Rows are points. The points of each table are mixes of a few directions, plus a little noise. How many directions does each table use, and how many do they share? Where both have some left over, give the other angles between the two spaces (their principal angles), to ten degrees, smallest first.

First (7 x 2):
[[ -3.8   7.0]
 [  1.8  -3.2]
 [ -1.6   3.0]
 [ -0.2   0.3]
 [ -1.8   3.3]
 [  0.2  -0.3]
 [  5.4 -10.1]]
Second:
[[ 2.3 -4.3]
 [ 3.6 -6.7]
 [-0.2  0.3]
 [ 1.2 -2.2]
 [-2.6  4.9]
 [-4.2  7.9]]
Directions: first 1, second 1, shared 1

First (8 x 4):
[[ 6.3  6.2 -7.5 -6.2]
 [ 1.2 -4.3  5.0  3.6]
 [-8.7 -0.7  1.1  1.7]
 [-1.5 -2.8  3.3  2.6]
 [-0.5 -1.9  2.3  1.8]
 [-7.9  4.0 -4.5 -2.5]
 [ 8.2 -0.8  0.7 -0.3]
 [ 3.0  0.3 -0.4 -0.6]]
Second:
[[ 3.0  1.0  2.3  2.7]
 [-5.9 -1.8 -4.7 -5.3]
 [ 6.2  1.9  5.0  5.6]
 [ 6.5  2.0  5.3  6.0]
 [-2.1 -0.6 -1.6 -1.8]
 [-7.0 -2.1 -5.7 -6.4]
 [ 3.3  1.1  2.7  3.0]
 [-4.2 -1.3 -3.4 -3.7]]
Directions: first 2, second 1, shared 0; angles 40

First (8 x 9):
[[ 9.5  2.9 -2.5  4.2  2.7 -6.2  5.2  0.5  0.6]
 [ 7.7  1.3 -2.9  4.8  3.6 -0.2 -8.0 -3.3  4.5]
 [-8.8  1.1  3.7 -2.2 -3.4  0.0 -6.0 -0.3 -4.0]
 [-6.6 -1.5  1.6 -2.0 -1.5  5.6 -8.1 -1.8  1.1]
 [-6.4 -2.7  3.1 -3.5 -0.3  0.4  1.7 -0.2 -4.4]
 [ 4.3 -4.0 -2.7 -3.7 -3.2 -6.2  4.5  7.2 -6.2]
 [ 0.2 -0.3  0.6  0.4  3.2  2.6  8.8 -2.0  2.6]
 [ 0.2  3.2 -0.9  1.8 -1.1  4.0  1.9 -0.3  5.8]]
Second, 10 rows:
[[ 5.1 -6.0  1.9  6.1 -3.1 -1.0 -1.8 -6.1 -3.9]
 [-7.7  3.7  4.4 -0.9 -1.1  3.0  4.3 11.7  7.3]
 [ 2.4 -5.0  3.9  6.2 -3.8  0.2 -0.2 -1.8 -1.3]
 [ 4.8 -1.7 -3.7 -0.4  1.3 -2.1 -2.8 -7.6 -4.7]
 [ 1.5  0.1 -2.0 -1.1  1.1 -0.8 -1.1 -2.7 -1.7]
 [-3.8  3.7 -0.3 -3.3  1.4  1.0  1.6  5.0  3.2]
 [-7.9  8.8 -2.2 -8.5  4.2  1.7  2.9  9.7  6.2]
 [-3.1  4.0 -1.5 -4.1  2.1  0.5  1.0  3.6  2.3]
 [ 2.7 -3.1  0.8  2.9 -1.4 -0.6 -1.0 -3.3 -2.1]
 [ 6.0 -4.5 -1.4  3.1 -0.8 -1.9 -2.9 -8.5 -5.3]]
Directions: first 5, second 2, shared 0; angles 40, 90

First, 8 rows:
[[ 3.1  0.3 -4.4  8.1  0.4 -1.7  4.3 -0.4  0.9 -3.7  7.8 -0.1 -3.1 -5.7]
 [ 3.4  6.2 -5.2  8.0  4.1 -2.0 -0.4 -0.7  1.6 -7.1  2.4 -1.1  4.3 -0.3]
 [ 2.9  6.4 -7.2 10.4  4.0 -3.4  0.3 -0.4  0.7 -1.0  6.5 -1.2  7.0  2.0]
 [ 1.2  2.1 -1.6  4.8  2.9 -3.0  1.3 -1.9  0.0 -3.7  3.1 -0.7  2.3 -1.6]
 [-3.1 -3.7  3.2 -8.2 -4.3  3.6 -2.2  2.5 -1.0  9.3 -4.1  1.1 -1.6  4.2]
 [-0.7 -1.9  2.5 -7.3 -3.9  5.5 -2.8  2.7  1.0  0.2 -7.2  1.0 -4.7  0.9]
 [-3.5 -6.4  8.5 -7.3 -0.2 -1.8  2.2 -3.4 -2.1 -1.4 -2.9  0.3 -3.8 -4.2]
 [-3.3 -3.0  4.1 -8.6 -3.1  2.9 -2.8  1.7 -1.1  7.4 -5.6  0.8 -0.3  4.5]]
Second:
[[  0.1   5.5  -6.2   4.8   2.6  -1.6  -1.5   2.2  -1.5   2.7   3.1  -1.3
    5.4   5.1]
 [ -0.1  -7.9  10.4  -5.2  -2.3  -0.6   2.7  -6.2   2.6  -1.1  -2.4   1.8
   -2.8  -5.9]
 [  2.0  -3.5   0.6   0.2  -3.6   2.7   2.2   0.3   2.3  -1.6   1.1   1.2
   -6.6  -5.1]
 [  2.4  -4.6   4.4  -2.9  -5.5   4.4  -0.4  -1.5   5.2   3.8  -2.5   2.5
   -1.9  -1.1]
 [  0.0   1.8  -2.0   1.3   0.6  -0.2  -0.7   0.9  -0.3   1.1   0.6  -0.4
    1.7   1.9]
 [  0.0   2.0  -2.2   4.3   2.5  -3.3   0.9  -1.0  -1.0   1.3   4.1  -0.8
    4.1   1.2]
 [ -8.4   1.9   4.7  -9.0   8.8  -5.9  -0.9  -0.2 -10.2 -12.7  -7.9  -3.6
   -1.7  -1.1]
 [  4.0   4.8  -9.7   6.7  -3.2   4.5  -2.2   5.4   3.1   6.5   3.9   0.6
    1.8   5.1]]
Directions: first 4, second 4, shared 3; angles 60

First (10 x 20):
[[ -0.6  -0.8  -0.2   1.1  -5.2   2.7  -0.9   2.4  -1.8   0.8  -1.2  -1.1
    1.1  -1.2  -4.0   0.4  -5.2   0.4  -1.1   0.2]
 [  7.7   5.7  -0.5  -3.2   4.9   7.7  -6.9   4.5  -0.9  -6.9   1.0  -0.7
   -1.5  -0.1  -1.5   3.3  -7.0  -9.2  -0.3   4.7]
 [ -4.8  -4.3  -0.2   4.0 -13.6   2.2   1.1   2.9  -3.5   5.1  -3.3  -2.0
    2.9  -2.7  -7.9  -0.9  -7.5   5.3  -2.1  -1.9]
 [ -0.1   0.6   0.6  -1.8   9.4  -6.2   2.8  -5.2   3.7  -0.6   2.3   2.3
   -1.8   2.5   7.8  -1.1  10.7   0.2   2.0  -1.1]
 [ -1.2  -1.3  -0.3   1.8  -7.5   3.3  -0.9   2.9  -2.5   1.5  -1.8  -1.6
    1.6  -1.8  -5.4   0.2  -6.6   1.2  -1.4   0.1]
 [ -4.6  -3.5   0.4   2.4  -5.5  -2.8   3.2  -1.4  -0.5   4.3  -1.2  -0.4
    1.4  -0.6  -1.3  -1.7   1.1   5.2  -0.4  -2.5]
 [ -3.2  -1.9   0.6   0.1   4.5  -7.4   4.7  -5.3   2.9   2.4   1.2   1.8
   -0.6   1.6   5.9  -2.0  10.1   3.8   1.5  -2.6]
 [  5.2   4.2  -0.2  -2.9   6.9   2.8  -3.5   1.1   0.7  -4.9   1.5   0.5
   -1.7   1.0   2.1   1.9  -0.6  -6.0   0.5   2.8]
 [  7.9   6.7   0.1  -5.4  15.6   0.7  -3.8  -1.3   3.0  -7.9   3.7   2.0
   -3.6   2.7   7.4   2.1   4.7  -9.0   1.9   3.8]
 [ -6.6  -5.3   0.2   3.8  -9.5  -2.8   4.3  -1.0  -1.2   6.3  -2.2  -0.8
    2.1  -1.4  -3.3  -2.1   0.0   7.5  -0.8  -3.3]]
Second (8 x 20):
[[ -0.3  -2.8  -1.4   2.6  -0.1  -2.2   0.7   1.5  -0.1   0.0   0.1  -1.8
   -3.6   1.0  -1.4   1.1  -0.7   1.9   0.6  -1.4]
 [ -5.7  -0.7   0.7  -0.4  -6.4   1.5   1.7   0.9  -0.3   1.6  -0.6   2.5
    4.8  -3.9   1.4  -4.6   3.2   3.4  -1.8   2.2]
 [  4.5  -4.1  -3.8   4.8   6.3  -4.6  -0.9   3.7   0.2  -3.5   1.5  -5.3
  -12.0   4.7  -3.0   5.6  -3.4  -0.2   2.8  -2.7]
 [ -0.4   7.8   2.8  -7.4   0.5   7.9  -2.7  -0.4   0.8  -3.3   0.8   6.2
    9.3  -5.0   6.2  -4.9   4.2  -5.4  -2.4   7.4]
 [  4.1   4.0   5.7  -3.4  -0.5  -1.4   1.2 -13.5  -1.4  10.1  -3.7   0.3
    9.3   4.2  -3.5   3.7  -5.4  -2.8   0.6  -8.5]
 [  0.0   3.7   2.6  -3.5  -1.1   2.7  -0.3  -3.5  -0.1   1.8  -0.8   2.6
    6.5  -1.4   1.4  -1.5   0.6  -2.1  -0.9   0.7]
 [ -3.4  -0.1  -0.5  -0.5  -2.5   2.1   0.1   3.2   0.3  -1.8   0.6   1.9
    1.4  -3.3   2.2  -3.5   3.1   1.3  -1.3   3.7]
 [  1.3  -7.8  -6.2   7.8   3.9  -5.8   0.2   8.0   0.4  -4.8   2.1  -6.2
  -15.5   3.4  -3.2   4.1  -1.8   3.5   2.4  -1.5]]
Directions: first 2, second 3, shared 1; angles 90

First:
[[ -3.2   0.0  -2.3  -5.2  -4.8  -2.9  -2.6   1.3   0.6   0.9  -0.4  -0.5
    0.2   2.0   0.8  -7.7  -2.1   2.4  -4.0   1.9   2.5  -1.5   2.3   0.3
    1.4  -4.7   0.0  -2.9  -4.1 -11.0  -1.2   2.8]
 [ -1.6  -4.9   3.8   2.4  -2.8  -0.5  -4.2  -1.5   6.6   0.6  -5.7  -0.9
    3.0   3.6  -3.6  -9.7  -0.6   0.0   2.1   0.6   3.6   2.0   7.7   0.6
    1.5  -4.5   0.8   4.0   2.1  -0.9   2.6  -0.6]
 [  5.2  -8.6   3.0  12.6  10.3   6.0  -1.7  -3.1   1.5   2.5   0.1   1.7
    6.1   0.0  -3.1   1.6   2.2  -2.0   3.3  -8.8  -1.8   8.1   5.9   2.0
   -2.2  -2.6   1.7   0.8   2.0   8.7   6.4   5.3]
 [  1.9  -4.4   5.9   7.2   2.5   1.8  -1.6  -1.6   4.5  -0.3  -3.2   0.1
    1.6   0.3  -4.6  -1.0   2.0  -1.1   4.8  -1.8   0.8   3.2   5.8   0.7
   -1.0   0.4   1.3   4.4   3.7   9.7   3.0  -2.4]
 [  1.9  -1.4   3.9   4.7   2.5   1.4   0.6  -1.0   1.8  -1.0  -1.2   0.3
   -0.1  -0.9  -2.4   2.8   1.9  -1.2   3.7  -0.9  -0.4   1.3   1.7   0.2
   -1.1   2.5   0.6   3.1   3.1   9.0   1.4  -2.9]
 [  1.3  -1.9  -8.5   0.1   4.1   5.5   2.0  -4.3  -1.3   3.3  -2.6  -0.8
    9.4   4.7   7.3  -0.6  -4.6  -5.4  -1.2  -4.0  -3.0   2.9  -8.1  -0.8
    4.7  -5.1  -4.1   1.7   4.4  -9.2   3.7   7.3]
 [ -1.7   1.2  -0.8  -4.3  -2.1  -4.8  -2.8   4.9  -4.6   0.5   7.0   1.7
   -5.6  -3.5  -1.6  -2.0   1.3   6.6  -6.5   0.2   1.6  -1.6   4.4   1.3
   -3.4  -1.5   3.0 -10.1 -11.5  -7.4  -3.8   3.9]
 [ -2.1   7.6   1.1  -7.3  -4.9  -6.0   1.5   5.3  -4.7  -2.8   6.4   0.8
  -10.6  -5.5  -1.0   5.1   2.4   5.2  -3.2   5.5   0.6  -6.1  -1.3  -0.5
   -3.5   6.4   1.9  -5.8  -6.8   0.8  -6.8  -4.9]
 [ -0.2   0.0  -2.3  -1.6   0.4  -0.7  -0.8   1.2  -2.6   0.9   2.9   0.6
   -0.5  -0.8   0.8  -0.4  -0.3   1.8  -3.1  -1.1  -0.3   0.2   0.1   0.5
   -0.7  -1.7   0.5  -4.3  -4.2  -4.9  -0.8   3.6]
 [ -2.4   6.7   2.1  -5.0  -6.7  -1.6   4.3  -1.0   3.6  -4.1  -5.9  -2.6
   -3.2   1.2   1.2   2.9  -0.7  -3.5   5.1   8.3   0.5  -5.8  -7.0  -2.9
    3.0   6.7  -3.0   9.4   9.0   6.2  -2.6 -11.6]
 [  1.1   5.5  -5.9  -3.6   1.8   1.9   5.5  -0.5  -5.2  -0.5   2.4  -0.2
   -0.1  -1.1   6.1   9.0  -1.3  -2.8  -0.8   0.5  -3.8  -2.3 -11.6  -1.5
    1.3   4.0  -3.0  -0.2   2.2  -1.1  -1.7  -0.2]]
Second:
[[  6.4  -4.4   2.4  10.5  12.3   3.5   0.0   1.1  -5.8   1.8   9.0   3.9
   -1.2  -6.4  -3.3  10.0   5.0   2.3  -0.3  -9.1  -3.6   5.9   4.4   2.6
   -6.8   2.3   4.0  -7.3  -5.7  10.8   2.2   5.5]
 [  0.2  -0.1   0.1   0.4   0.5   0.1   0.0   0.0  -0.2   0.1   0.3   0.1
   -0.1  -0.3  -0.1   0.4   0.2   0.2   0.0  -0.3  -0.2   0.3   0.2   0.2
   -0.3   0.1   0.2  -0.3  -0.2   0.5   0.1   0.3]
 [ -9.0   6.2  -3.5 -14.9 -17.4  -5.0   0.1  -1.6   8.1  -2.4 -12.7  -5.6
    1.6   8.9   4.7 -14.1  -7.1  -3.3   0.4  13.0   5.2  -8.4  -6.0  -3.7
    9.6  -3.3  -5.5  10.4   8.0 -15.3  -3.1  -8.0]
 [ -2.8   2.0  -1.1  -4.6  -5.4  -1.6   0.0  -0.5   2.5  -0.8  -4.0  -1.7
    0.6   2.8   1.5  -4.5  -2.3  -1.0   0.2   4.0   1.6  -2.7  -2.0  -1.2
    2.9  -1.1  -1.7   3.2   2.6  -4.8  -0.9  -2.5]
 [ -0.8   0.5  -0.3  -1.3  -1.5  -0.4   0.0  -0.1   0.7  -0.2  -1.0  -0.5
    0.1   0.7   0.3  -1.2  -0.7  -0.2   0.1   1.1   0.5  -0.7  -0.5  -0.3
    0.8  -0.2  -0.5   0.9   0.6  -1.3  -0.3  -0.7]
 [  6.5  -4.5   2.5  10.8  12.5   3.6  -0.1   1.2  -5.8   1.7   9.2   4.0
   -1.2  -6.5  -3.4  10.2   5.1   2.4  -0.3  -9.3  -3.7   6.1   4.4   2.6
   -6.9   2.4   4.0  -7.5  -5.9  11.0   2.3   5.7]
 [  4.1  -2.7   1.5   6.6   7.8   2.3   0.0   0.7  -3.7   1.1   5.7   2.4
   -0.7  -4.1  -2.1   6.3   3.2   1.5  -0.2  -5.8  -2.3   3.7   2.7   1.7
   -4.3   1.5   2.5  -4.6  -3.6   6.8   1.4   3.5]
 [ -2.5   1.7  -1.0  -4.3  -4.9  -1.5   0.0  -0.4   2.3  -0.7  -3.6  -1.6
    0.5   2.5   1.3  -4.0  -2.1  -0.9   0.1   3.6   1.5  -2.4  -1.7  -1.0
    2.7  -0.9  -1.6   3.0   2.3  -4.3  -0.9  -2.3]
 [  2.0  -1.4   0.7   3.3   3.8   1.1   0.0   0.4  -1.8   0.5   2.8   1.2
   -0.4  -2.0  -1.0   3.1   1.6   0.7  -0.1  -2.8  -1.1   1.8   1.3   0.8
   -2.1   0.7   1.2  -2.3  -1.7   3.3   0.7   1.7]
 [ -3.5   2.4  -1.3  -5.8  -6.7  -1.9   0.0  -0.6   3.2  -0.9  -4.9  -2.1
    0.6   3.5   1.8  -5.6  -2.7  -1.3   0.2   5.0   2.1  -3.2  -2.4  -1.5
    3.7  -1.3  -2.1   4.0   3.1  -6.0  -1.2  -3.1]
 [ -0.5   0.3  -0.2  -0.9  -0.9  -0.2   0.0  -0.1   0.4  -0.1  -0.7  -0.3
    0.1   0.5   0.2  -0.7  -0.3  -0.2   0.1   0.7   0.3  -0.4  -0.3  -0.3
    0.5  -0.2  -0.3   0.5   0.4  -0.8  -0.1  -0.4]]
Directions: first 4, second 1, shared 1

First:
[[  0.1  -0.9  -0.2   0.0   0.7   0.3   2.0   0.4   0.7   1.0   1.9  -0.7
   -1.0   0.1   0.0   1.1   0.0   1.0  -0.1   0.9  -0.1   0.2  -1.6  -0.3
   -0.5   1.0   0.6   0.4  -0.2  -0.1  -0.3   1.0]
 [  0.8   2.3   0.6  -0.7  -2.5  -0.7  -6.7  -0.7  -2.0  -4.4  -6.4   2.5
    3.1  -0.3   0.9  -4.9  -0.5  -5.3   1.3  -2.8   0.2   0.5   6.1   0.1
    2.3  -3.8  -2.7  -1.7   0.5   2.0   1.6  -3.0]
 [ -2.4   2.2  -1.5   3.0  -1.0  -1.7  -2.3  -0.9  -0.7   4.1  -2.7  -0.6
    0.6   1.3  -1.4  -0.1   0.6   4.2  -2.2  -2.8  -0.1  -3.5   1.0   4.0
    1.0   1.0  -0.1  -1.1   1.1  -3.8  -2.1   0.0]
 [  0.2   1.9   0.4  -0.3  -2.0  -0.7  -5.2  -0.7  -1.6  -2.9  -5.3   2.1
    2.4  -0.3   0.5  -3.6  -0.4  -3.6   0.9  -2.3   0.2   0.2   4.8   0.4
    1.8  -2.6  -2.0  -1.2   0.5   1.0   0.9  -2.3]
 [ -4.0   0.7  -2.9   4.5   0.9  -2.2   2.8  -0.7   0.8   9.6   2.2  -3.5
   -2.2   2.4  -2.3   4.4   1.3  10.6  -4.3  -1.6  -0.2  -5.2  -4.1   5.1
   -0.8   5.1   2.3  -0.1   0.9  -7.0  -4.2   2.8]
 [  1.7  -9.5   0.1  -2.9   8.3   4.3  21.4   4.2   6.9   5.5  21.9  -6.2
   -9.6  -1.4  -0.1  13.1   0.8   7.0  -0.1  12.0  -0.9   4.2 -18.4  -6.3
   -7.5   8.3   7.4   6.7  -3.1   0.5  -0.7   8.5]
 [  4.6  -2.2   3.0  -5.5   0.2   2.9  -0.3   1.6   0.1 -10.0   1.0   2.8
    0.8  -2.8   2.5  -2.8  -1.3 -10.5   4.7   3.2   0.2   6.1   1.8  -6.4
   -0.5  -4.3  -1.7   1.0  -1.4   7.9   4.5  -1.9]
 [ -0.7   2.9  -0.2   0.9  -2.3  -1.4  -5.8  -1.2  -1.7  -1.0  -6.2   1.6
    2.3   0.5   0.0  -3.1   0.0  -1.4  -0.4  -3.4   0.1  -1.4   4.9   2.1
    2.1  -2.1  -2.1  -1.9   0.8  -0.6   0.1  -2.1]
 [ -4.0   4.8  -2.3   4.8  -2.6  -3.8  -6.9  -2.5  -2.2   5.6  -8.0  -0.1
    2.3   2.5  -1.9  -2.2   0.7   5.5  -3.4  -6.3   0.2  -6.0   4.7   6.6
    2.7   0.3  -1.4  -2.8   2.1  -5.9  -3.0  -1.3]
 [  1.7  -4.6   0.7  -2.3   3.7   2.7   9.0   2.1   3.2   0.4   9.6  -2.2
   -3.7  -1.0   0.4   4.9   0.1   0.9   1.0   5.7  -0.4   3.2  -7.6  -3.9
   -3.3   2.6   2.9   3.0  -1.9   1.7   0.6   3.3]
 [  1.9   2.5   1.6  -2.0  -3.3  -0.4  -8.7  -0.9  -2.7  -7.9  -8.3   4.1
    4.5  -0.9   1.7  -7.0  -1.3  -8.8   2.7  -3.0   0.3   1.8   8.2  -1.1
    3.0  -5.8  -3.7  -2.1   0.3   4.4   3.0  -4.3]]
Second:
[[  0.6  -5.9   4.2  -0.4   0.3   4.5  -3.2  -0.9  -1.6   5.3  -5.0  -3.5
    2.5  -2.5  -0.3   3.1  -1.1  -1.3   2.4  -5.8  -3.1  -0.6  -2.8  -7.7
    5.1   4.7  -2.7   4.5  -2.2   2.4  -2.5   1.0]
 [  0.3  -3.4   2.2  -0.1   0.3   2.4  -1.9  -0.4  -0.8   3.3  -2.7  -1.9
    1.6  -1.2  -0.1   1.6  -0.7  -0.5   1.3  -3.3  -1.7  -0.4  -1.5  -4.1
    3.0   2.8  -1.5   2.4  -1.2   1.2  -1.4   0.2]
 [  0.4  -1.4   4.1  -0.9  -1.0   3.9  -1.1  -1.0  -2.0  -0.8  -4.0  -2.3
   -2.1  -3.0  -0.6   2.5   1.2  -3.9   2.3  -2.1  -1.9   0.1  -1.5  -7.1
    1.3   1.5  -1.7   3.4  -1.2   2.6  -1.6   5.0]
 [ -0.5  -2.4  -5.7   1.9   2.6  -5.1  -0.6   1.4   3.4   7.1   4.7   2.2
    7.5   5.0   1.2  -2.9  -3.8   8.2  -3.2  -0.5   1.8  -0.8   1.0   9.6
    1.8   0.9   1.4  -3.7   0.7  -4.0   1.3 -11.0]
 [ -0.6   7.7  -3.8   0.0  -0.9  -4.3   4.1   0.8   1.2  -8.1   5.0   3.7
   -4.7   1.9   0.1  -3.1   2.2  -0.3  -2.2   7.1   3.3   0.9   3.1   7.3
   -6.7  -6.0   2.9  -4.6   2.5  -2.0   2.8   1.3]
 [  0.6  -6.4   3.9  -0.2   0.5   4.1  -3.4  -0.8  -1.3   6.2  -4.7  -3.4
    3.2  -2.1  -0.1   2.9  -1.5  -0.6   2.2  -6.0  -2.9  -0.7  -2.8  -7.2
    5.5   5.0  -2.6   4.3  -2.2   2.1  -2.5   0.0]
 [ -1.3  14.7  -8.5   0.3  -1.4  -9.2   7.9   1.8   2.9 -14.7  10.5   7.7
   -7.9   4.5   0.3  -6.6   3.7   0.9  -4.9  13.9   6.8   1.6   6.4  15.9
  -12.8 -11.6   6.1  -9.6   5.0  -4.6   5.6   0.6]
 [ -0.5   8.6  -2.7  -0.4  -1.5  -3.4   4.5   0.5   0.5 -10.1   4.2   3.4
   -6.5   0.9  -0.2  -2.7   3.2  -2.0  -1.7   7.6   3.1   1.1   3.1   5.6
   -7.4  -6.5   2.8  -4.0   2.5  -1.3   2.6   3.8]
 [  0.6  -3.2   4.2  -0.7  -0.5   4.2  -1.9  -1.0  -1.9   1.7  -4.5  -2.8
   -0.4  -2.9  -0.5   2.7   0.3  -3.0   2.4  -3.6  -2.4  -0.2  -2.1  -7.6
    2.8   2.8  -2.1   3.9  -1.6   2.6  -2.0   3.5]
 [  0.0  -6.9  -1.8   1.4   2.6  -1.1  -3.2   0.6   1.8  10.7   0.3  -0.8
    8.7   2.5   0.9  -0.1  -4.3   6.4  -0.9  -5.1  -0.8  -1.1  -1.3   2.4
    5.8   4.6  -0.9   0.2  -1.1  -1.7  -0.8  -9.2]
 [  0.5  -1.5   4.0  -0.9  -0.9   3.9  -1.1  -1.0  -2.0  -0.6  -4.0  -2.3
   -1.9  -3.0  -0.6   2.4   1.1  -3.9   2.3  -2.2  -2.0   0.1  -1.6  -7.0
    1.4   1.6  -1.7   3.4  -1.2   2.6  -1.6   4.9]]
Directions: first 2, second 2, shared 0; angles 60, 90
